Each row is a point. Any point is a mix of the corners, with weights that add up to 1. It lies inside the corners' shape when no weight is negative. Is each point inside? If not, which corners have a negative weight?

Corners:
(1): [4.2 3.4]
(2): [-0.3  1.3]
(3): [-1.9 -6.1]
Points:
[3.7 2.9] => inside
[3.6 2.9] => inside
[-0.1  0.9] => inside
[-1.6 -5.5] => inside
[2.5 1.0] => inside
[-2.4 -4.1] => outside (1)
[1.8 0.6] => inside
[3.2 2.7] => inside
[-0.9 -2.3] => inside

Corners:
(1): [-2.1  4.1  1.3 -0.8 -0.1 -5.5 -2.4 -2.9 -0.3]
(2): [-1.4 -4.2  1.0  0.9  1.4  0.6 -0.2  3.3 -2.9]
(3): [-0.7  1.8 -0.4 -4.7 -0.3 -2.6  0.7  2.9  1.4]
(4): [ 0.7  5.6  2.6 -1.4  3.1 -0.6  1.1  1.0 -6.6]
(5): [ 4.2  6.4 -3.2  1.6  2.4 -4.5 -1.8 -4.9  0.8]
(6): [ 0.0 -2.7 -8.9  1.6 -4.7 -0.9  1.5 -4.1 -1.0]
(7): [-0.4  1.0  0.8 -3.1 -9.1 -1.8 -1.5 11.1 -0.4]
(8): [-0.5  4.8  1.7  1.8 -3.2 -1.1  1.2 -4.2  2.1]
(9): [ -3.4   5.6 -10.5   1.3   0.6  -1.2  -0.8  -2.0   2.3]
(10): [ 1.1  4.0  2.5 -1.1 -0.4 -6.9  1.8  7.2 -1.9]
Points:
[-0.7 -1.5  2.1 -3.2 -2.4 -3.0  1.1  8.5 -5.1] => outside (5, 8, 9)
[ 0.3  2.9  1.1 -0.7 -1.3 -3.1 -0.1  1.1 -1.2] => outside (9)
[-1.1  0.3 -3.4 -0.6 -1.9 -0.8  0.5 -0.3 -0.9] => outside (5, 10)
[ 0.1  3.3 -1.5 -1.4 -3.2 -3.2  0.1  2.3 -0.7] => outside (2)
[-0.9  3.1  0.3 -0.6 -2.1 -3.1 -0.9  0.4 -0.2] => inside
[-0.1  3.9 -1.1 -0.8 -0.7 -3.2 -0.1 -0.7 -1.3] => outside (2)
[-0.5  2.7  0.7  0.1 -1.4 -2.7  0.3  0.5 -0.3] => inside
[ 0.6  4.3 -2.5 -1.8 -3.0 -3.9 -1.2  2.7 -0.8] => outside (2, 8)
[-0.1  3.0  0.0 -0.4  0.9 -3.6  0.7  0.0 -0.5] => outside (7)

Corners:
(1): [-0.5  0.2 -0.9 -2.5 -3.9  3.7 -2.6 -4.5  1.2  0.6 -3.6 -2.6 -0.8  3.6
  0.4 -2.6  0.2  6.0  0.3  0.8]
(2): [ 0.3 -1.9 -1.0  3.3 -2.7  0.5  1.0  1.8  1.2 -4.3 -4.1  0.2 -3.1 -4.9
  5.5  2.4  0.8  0.0 -0.5  0.4]
(3): [-2.0  0.7  0.3  2.2 -1.5  0.7  0.3 -2.4  4.3 -6.4  6.8  0.1  0.1 -1.4
  1.4  2.4 -1.4 -2.1  1.8  0.2]
(4): [-0.7  3.5  5.0 -1.7  1.5 -1.6  1.2  1.4  6.0 -8.3  1.1 -3.4 -3.2 -2.3
  5.3  1.1 -5.3 -2.5 -0.4  2.9]
(5): [-5.2 -9.7  3.0 -3.5  3.7 -5.8  4.1 -4.3 -1.7 -3.6  0.1  5.6 -2.9  5.4
 -1.0  8.0  5.2  0.2  2.7 -5.1]
(6): [ 4.6 -2.9 -0.6 -0.9 -0.5  4.4 -5.7  1.2  2.8  2.3  1.6 -4.7 -2.6  1.7
 -1.6 -2.4  0.6  0.3  1.7 -2.9]
(7): [ 0.8  0.6 -6.7  1.5  1.4  3.8 -1.9 -1.9  1.6  2.1 -3.2 -4.3 -4.9  5.7
 -0.1 -2.5  2.0  0.6  2.4  1.3]
(8): [ 2.7 -2.2 -3.6 -1.8  0.7  6.9  1.0  1.5  2.9  1.0 -1.8 -5.9  1.2  2.2
 -5.0  2.6  1.3  1.5  3.0  0.2]
(9): [-2.8  4.6  1.5 -0.1 -0.3 -1.9  3.5  0.1  1.6 -4.6  0.9 -6.1 -3.0 -2.8
  6.2 -2.0  0.8 -1.1 -0.7 -4.1]
(10): [-2.3  1.2  1.4  2.4 -1.8  0.9 -2.5  2.0 -4.3  3.8 -2.3 -4.9 -3.0  3.6
 -0.5 -0.8 -2.0 -1.0  6.5  3.2]
(11): [ 1.6  3.6 -2.1 -2.0 -2.1  7.0 -4.8  3.5  1.0  0.6 -1.2 -2.9 -0.2  5.3
  4.7 -2.7  1.1 -1.6  1.1 -0.9]
(12): [ 2.1  0.3  2.6  3.2  3.4 -3.6  0.1 -0.7  0.4 -9.0  1.2 -4.0  2.2 -0.8
  4.5  5.0 -4.2 -1.4 -5.6 -2.6]
(13): [-0.1 -3.8  3.6 -3.4  1.0 -4.7  7.4 -5.4 -4.2  3.0  1.4  8.4 -1.6  2.6
  0.6  4.8  3.7  2.7  2.5 -2.8]
(14): [ 3.2 -2.5 -0.3  0.2 -0.1  3.0  0.0 -0.6 -3.9 -2.2 -1.6 -0.2 -0.7  6.7
 -5.3 -6.8  0.0  2.3  1.3 -3.2]
(15): [ 4.5 -1.7 -4.1 -0.3 -2.1  1.8 -2.7  0.7 -2.2  0.4 -0.6 -6.0  1.1  2.3
  1.0 -4.3  4.1  0.3  2.8  2.7]
(16): [ 1.4 -5.3 -5.5  1.5  0.0  7.6 -1.8  4.8  0.3  3.4 -0.3 -3.9 -0.7  5.7
  0.0 -7.0 -1.8  5.7  3.6  1.9]
(17): [ -2.3  -7.3   0.0  -1.8  -2.9 -10.1   5.6  -2.6   1.7   1.8  -0.5   6.9
  -1.3   8.6  -2.4   6.5   5.0   1.8   0.5  -5.2]
(18): [-3.0  4.1  0.6  1.4  2.6 -3.7 -3.3  2.8  2.7 -3.6 -0.8 -1.3  1.9 -5.8
  4.4  1.1 -2.0 -1.8  3.1  1.3]
(19): [-3.0 -1.5 -6.3 -3.7 -2.0  2.5 -3.5  1.3 -1.7  4.3  0.4 -2.4 -1.6  3.4
 -1.1 -3.0 -3.2 -1.8  2.1  1.1]
(20): [-3.9 -1.6  1.7  3.4 -0.1 -1.4  2.8 -3.9  2.9 -2.1 -3.2 -1.5  3.1 -2.2
  5.0  0.5 -1.7 -5.0  0.9 -0.1]
(21): [-2.9  0.4  4.7  2.6  2.1 -2.6  1.4 -0.5  2.9 -3.9  4.9  0.3 -0.2 -4.8
  2.8  1.5  2.4 -1.7 -7.8  2.5]
Points:
[-2.5  2.3 -0.3 -0.3 -1.6  2.8  0.1  0.3  6.6  0.8  1.0 -0.7 -1.9 -2.7
  3.7  0.4 -0.2 -0.6 -0.3  1.3] => outside (5, 10, 12, 14, 15)
[-0.9 -0.8 -0.3 -0.4 -0.7  0.8  0.1 -0.7  0.8 -0.1 -0.6 -1.1 -1.0  1.5
  1.3 -0.7  0.6 -0.1  1.9 -0.2] => outside (12)
[-0.7  0.6  0.4  0.9 -1.3 -0.4  1.5  0.5  1.4 -2.1  0.1 -1.7  1.0 -0.1
  2.5 -0.2 -1.5 -0.1 -0.2  1.0] => outside (5, 6, 7)
[-0.6 -2.2  0.1 -0.5  0.3  0.1  1.0 -1.1  0.7 -1.2  0.6 -0.3 -1.0  1.8
  0.2  1.7  1.2  0.3  1.4 -0.8] => inside
[-0.1 -1.1 -0.6 -0.2  0.0  1.0 -0.2  0.5  0.5 -0.4 -0.9 -2.4 -1.3  1.9
  1.3 -0.5  0.2  0.4  1.2 -0.3] => outside (3)
[-0.3 -1.0  0.5 -0.1 -0.3  0.3  0.2 -0.1  0.9 -1.7  0.1 -1.7 -0.4  0.7
  1.1  0.6 -0.1  0.1  0.5 -0.4] => outside (7)
[ 3.1 -3.2 -1.4 -1.3 -0.7  2.2  1.4  0.8 -1.8  0.6 -0.4 -2.6 -3.2  6.7
 -2.1  1.2  1.6  2.1  4.4 -1.6] => outside (1, 18, 19, 20, 21)

Corners:
(1): [ 6.1  1.7  0.4  0.6 -4.3 -9.6  0.6 -1.8 -2.5 -0.7  0.7  3.0 -5.7 -4.8
 -5.7  2.0 -0.8 -3.2 -1.6  1.1]
(2): [-1.9  0.1  4.2 -1.9 -1.6 -2.5  1.1 -0.9 -5.3 -0.9 -6.9  3.1 -5.7 -2.5
  0.1 -0.6  1.4  1.7 -3.4  0.4]
(3): [-0.7 -7.7  3.2 -1.3  3.3  3.2 -5.2  3.4 -1.3 -0.1 -4.2  0.3 -1.9 -1.4
  4.2 -3.7  1.4 -2.4  3.7 -0.3]
(4): [ 1.6 -2.6  1.8 -0.3  5.2  2.6  5.6 -0.8 -2.7  1.0 -2.4 -0.1  2.0  2.3
  1.5  5.9  1.6 -4.3  3.4  0.9]
(5): [ 6.6 -2.6 -0.2 -3.8  4.5  1.5  3.0  0.2 -2.6 -4.6 -6.3 -2.8 -3.0  0.8
 -4.3 -5.6 -1.0 -2.9  3.6  1.6]
(6): [-3.5  2.0 -1.1  1.6  0.4 -0.2 -1.1  0.5  1.6  0.8 -4.3  4.9 -0.9  0.3
 -3.6  5.1 -1.0  0.7  3.6  2.6]
(7): [ 4.8  6.7 -2.0  4.1  0.7  1.1  0.2  1.6  2.9  2.3  0.2  3.1  2.8  3.5
  2.1 -2.2  1.1 -2.8  0.2  2.1]
(8): [-6.1  1.1 -5.1 -0.3 -1.3  3.2  1.9 -1.6  0.5  4.7 -1.6 -0.7  2.3  3.3
  0.1 -1.8 -2.1 -0.7 -0.7 -0.1]
(9): [-2.0  0.3 -1.8 -2.4  1.7  6.4 -2.7 -0.7 -3.5 -5.6 -0.3 -9.3 -2.9  3.2
  1.7  3.3 -2.5 -4.4  7.2 -0.2]
(10): [-1.5 -2.2  0.3  0.7  2.3  7.0 -1.9 -1.4  0.7 -2.6 -3.6 -3.1  0.1 -6.8
  5.5 -4.7 -2.3 -0.4  0.5  0.4]
(11): [  2.9  -4.3   0.3 -10.0   1.7   4.9  -1.7  -2.3  -1.1  -2.4  -4.4  -3.0
  -5.6   0.6   2.4  -0.8  -2.4   0.5   2.6  -1.5]
(12): [ 2.8 -1.8 -5.7 -2.3  0.5  4.7  2.5 -2.4 -2.6 -4.5  5.2  4.8  4.9  6.7
 -3.9  1.0 -3.1  2.2 -6.6 -0.9]
(13): [ 1.7  5.0 -4.3  1.2  7.7 -1.7  1.3  3.7 -4.2 -1.8  4.9  4.3 -2.5  1.5
 -1.5  0.2 -2.6 -3.3 -1.7 -2.8]
(14): [ 1.4  2.0  0.9 -1.7 -1.4 -2.7  0.9 -1.3 -4.6  5.9 -6.3 -3.8 -0.5 -2.3
 -0.1 -1.0  2.3  5.3 -0.1  1.2]
(15): [ 0.8  2.9  3.0 -0.9 -0.1  1.3  5.8  2.4 -2.0  0.0  3.5  1.1  1.1  8.5
  1.4  1.9 -4.8  1.7 -0.9 -5.3]
(16): [ 5.3 -0.3 -3.2  0.4  0.9 -1.2  5.2 -0.6  0.6 -1.9  3.1 -1.0  0.0  5.7
 -1.2  0.7  2.2  1.1 -1.1 -4.3]
(17): [-2.4  4.2  1.3 -3.5  2.9  0.8 -1.1 -3.4 -1.5 -6.2 -0.6  1.9  5.5 -7.0
 -0.5  0.1  1.7 -3.7 -0.5  1.0]
(18): [-3.4 -2.9 -4.9  0.9 -1.4  3.5  1.2  4.3 -2.9  2.1  1.0 -2.3 -3.2 -0.4
  4.9  0.2 -0.1  2.2  4.4  3.4]
(19): [-3.4  2.0  6.3 -1.7  0.9  0.0 -1.1  0.8  3.1  1.3  0.2 -0.9 -4.9  1.0
 -2.0 -0.2 -0.6 -0.4 -3.0  2.7]
(20): [ 4.5  4.2 -1.2  2.2  0.1 -2.7  1.5 -6.4 -0.2  4.2  1.2  4.7  0.3  2.5
 -3.3 -0.2  2.2  2.2  1.1 -1.8]
(21): [ 0.6  0.2 -1.5 -3.6 -2.3  9.3 -0.2 -1.0 -1.3 -1.9 -2.5 -3.9  1.6 -6.1
  1.1 -3.4  2.8 -1.2  0.1 -2.4]
Points:
[ 1.0  0.6  0.4 -2.8  1.5  0.7 -0.2  1.0 -1.7 -2.5 -0.8 -0.6 -2.8  0.5
 -1.2 -0.1 -0.8 -1.2  0.3  0.1] => outside (4, 8, 10, 20)
[ 0.4  1.4  0.4  0.2  0.2 -0.3  1.1 -0.1 -1.4  0.6 -1.2  0.5 -1.0  0.2
 -0.3  0.0  0.1 -0.3  0.6 -0.3] => outside (11, 12)
[-0.7 -0.3 -0.8 -1.5  0.0  1.3 -0.2 -0.6 -1.7 -0.7 -1.5 -1.0 -1.8 -0.8
 -0.1 -1.3 -1.1  0.2  0.4 -0.4] => outside (4, 7)
[ 1.3 -0.6 -3.6  0.0  0.3  3.4  0.2  0.8  0.8 -0.7  1.9  0.2 -1.0  3.6
 -0.3 -1.2 -2.6 -0.1  0.7 -0.6] => outside (2, 4, 14, 17)

Corners:
(1): [-3.9  2.7  5.8  1.6  1.8 -4.8 -2.5 -4.9  4.0  0.1  4.8  1.1 -4.8  2.3
 -2.9 -2.2 -1.2  3.4 -3.9  2.0]
(2): [ 5.3  0.7  0.1  6.7 -1.5 -1.1  5.9 -1.6 -7.5  4.1 -3.1  0.2 -1.2  5.4
 -3.9  0.6 -2.9  3.2  4.8 -3.6]
(3): [ 2.2  4.8 -3.0 -0.5  4.7  3.7 -2.0 -2.4  2.1 -0.7  1.0 -1.4  0.6  0.4
 -2.4 -4.3  5.3 -2.3 -2.6 -1.2]
(4): [-4.1 -2.2  2.5 -1.4  2.8 -2.1  2.3 -1.0 -0.9  1.5 -2.6 -2.9 -1.7  2.9
 -6.1 -2.2 -1.0  0.9  1.1 -1.3]
(5): [ 2.3  0.7  5.9 -2.0  1.4 -5.2  4.4 -1.6 -0.3  0.3  0.1  1.5 -2.9  4.6
 -4.7 -2.2  2.0 -4.0 -6.3 -0.7]
(6): [-3.0  2.4 -0.3 -0.6  2.4  2.2  0.8  3.5 -4.3  0.8  1.0  2.1  4.0  3.3
  2.0 -1.0 -1.5 -0.5  2.9  2.3]
(7): [-1.0 -3.2  0.2  4.7 -0.2  4.0  1.7 -1.7 -7.3 -0.3 -1.8  2.0  0.9  1.8
 -3.7  3.8 -0.8  1.9  4.2 -1.6]
(8): [-3.0 -0.2  4.8  1.1  0.5  0.4 -0.5 -5.7  0.6 -1.4 -1.9 -0.9 -1.6  3.1
 -1.7 -1.0 -1.3  0.0  6.8 -0.9]
(9): [ 4.6  3.9 -5.3  2.2  8.2 -1.2  0.8  1.7 -0.1 -3.0 -0.6  4.9  1.7  0.5
  5.3  1.5  1.4 -0.7  5.1 -1.5]
(10): [ 0.8  4.4 -5.4  2.1  3.6  2.4  3.2  4.0  5.2 -4.2 -0.7 -0.4 -1.8 -1.8
  1.1  1.5  4.7 -2.4  0.2 -0.8]
(11): [ 4.2  3.9 -3.1 -4.9  1.6  2.2  3.5  3.3 -0.3  2.8  0.9  1.6  1.0 -2.5
  2.1  2.7  3.2 -0.2  1.7  1.3]
(12): [-0.7 -4.6  4.9  1.4  2.7 -0.6  6.2 -3.8 -3.4  5.3 -1.8  2.0  2.3  2.9
 -0.5 -1.2 -1.3 -2.2 -0.9 -1.3]
(13): [ 1.7  1.4  0.8  5.8 -0.7 -3.6  4.2  3.5 -4.2  1.4 -6.8  5.9  0.5 -1.5
  5.5  0.1 -0.2  0.8  2.6 -3.8]
(14): [ 0.6  1.5  2.7  3.9 -1.3  0.1  2.2  4.0 -0.7  3.8 -1.7  8.2 -3.3  2.5
 -1.9  0.1 -4.9  0.8  1.8 -0.1]
(15): [ 2.0 -1.2 -1.6 -2.9  0.1 -1.2  1.4  0.0  2.5 -1.6  0.2  2.2  2.7  1.7
 -0.2 -5.3 -0.5 -0.9  1.8  1.8]
(16): [ 0.7 -2.5 -0.6  3.8 -2.4  1.1  1.8  3.5 -2.7  3.4 -1.0  1.2  3.4  1.9
 -2.9  3.6 -3.0 -0.5  2.4 -5.8]
(17): [-2.0  2.2 -0.8 -3.8  3.6 -7.6 -4.3 -9.0  1.3  3.5  6.9 -2.4 -3.9  1.8
 -2.3 -3.1  3.5 -7.3 -3.3  2.8]
(18): [-1.1  2.7 -5.7 -3.9  3.3 -3.2 -3.9 -8.5  5.3 -1.8  0.4 -2.2 -3.2  3.8
 -1.5 -1.2  4.0 -6.3 -6.7  1.4]
(19): [ 2.5  0.7 -0.1 -0.7  4.2 -2.2 -3.8 -4.7  3.2 -1.7 -0.7 -5.5 -2.2  3.4
 -1.2 -2.7 -0.2 -3.7 -2.0  4.9]
(20): [ 1.3 -1.1  4.2 -1.0  0.1  1.2  3.3 -2.8 -4.2 -1.3  4.6 -2.3 -6.4  2.7
 -3.4 -3.2 -4.3  5.9  1.1 -3.7]
(21): [-0.2 -3.1  0.2  2.9 -1.1  2.4  2.7  3.9 -4.3  4.1  0.6  2.3 -1.1  4.1
 -1.6  5.6  4.7  2.2  2.8 -3.9]
Points:
[ 0.3 -1.0  4.0  0.0  2.0 -2.7  2.0 -2.9 -2.5  1.7  1.1  1.2 -0.7  3.6
 -3.0 -1.5 -3.1  0.0  1.4  0.5] => outside (3, 10, 13, 18, 21)
[ 0.9  1.2  0.2  0.7  2.0 -1.0  1.8 -0.4 -0.1  1.0 -0.2  1.2 -0.6  1.8
 -0.4 -0.8  0.4 -0.8  0.3 -0.8] => outside (7)
[ 0.0  0.3  0.1  1.8  1.2 -1.0  0.8 -1.0 -0.7  0.6 -0.7  1.3 -0.3  2.1
 -0.6 -0.8 -0.4 -0.2  1.3 -1.0] => outside (5, 11)
[ 0.9  0.6  0.0  0.1  0.4  0.4  0.0 -2.8 -2.5  2.7  1.2  1.2 -1.3  2.0
 -0.7 -1.0  0.6  0.2 -0.5  1.2] => outside (4, 5, 8, 9, 10, 16)
